Every row gives one point. The ring and each string are closed loops that go straight from each point to the next, and from the last back to the first. Before rounding, they use only three directions, however many columns there are. Count how often each string passes through the ring. Passing back the other way cancels.

Ring (9 x 3):
[[ 21.7   6.0  14.7]
 [ 19.2  17.7   0.0]
 [  7.2  30.4 -14.4]
 [ -7.9  29.0 -25.5]
 [-12.4  18.1 -22.8]
 [-15.5   6.6  -8.2]
 [-15.7   2.0  12.6]
 [ -4.4   0.3  31.2]
 [ 12.2   0.0  28.2]]
String (30 x 3):
[[ 15.4  31.8  -0.1]
 [  3.5  33.4  -1.4]
 [  1.9  18.9  -1.8]
 [ 15.3   5.8 -14.1]
 [  6.4  31.4 -27.4]
 [-12.6  53.9 -30.2]
 [-13.4  38.5 -15.3]
 [ -8.3  25.8 -10.9]
 [  5.9   5.8 -11.4]
 [ -5.5  12.5 -36.6]
 [-18.1  18.2 -31.3]
 [-26.6  26.1 -11.9]
 [-19.3  22.2  -0.8]
 [ -9.9  13.7   0.3]
 [-31.2  17.1   6.7]
 [-29.2   3.2  11.4]
 [-22.3  -3.4  17.8]
 [-34.1  11.0  35.4]
 [-18.0  11.8  25.8]
 [ -1.7   9.6   7.4]
 [ 11.7 -11.9  10.6]
 [  8.3 -11.4  30.4]
 [ 16.8 -14.5  26.1]
 [  9.6   0.8  11.2]
 [  2.0  11.5  11.2]
 [  7.8  15.1  32.1]
 [ 31.9   3.0  31.7]
 [ 37.5  -4.0  10.8]
 [ 31.6  -5.7  -3.1]
 [ 30.1  11.5  -0.8]]
Times through: 2
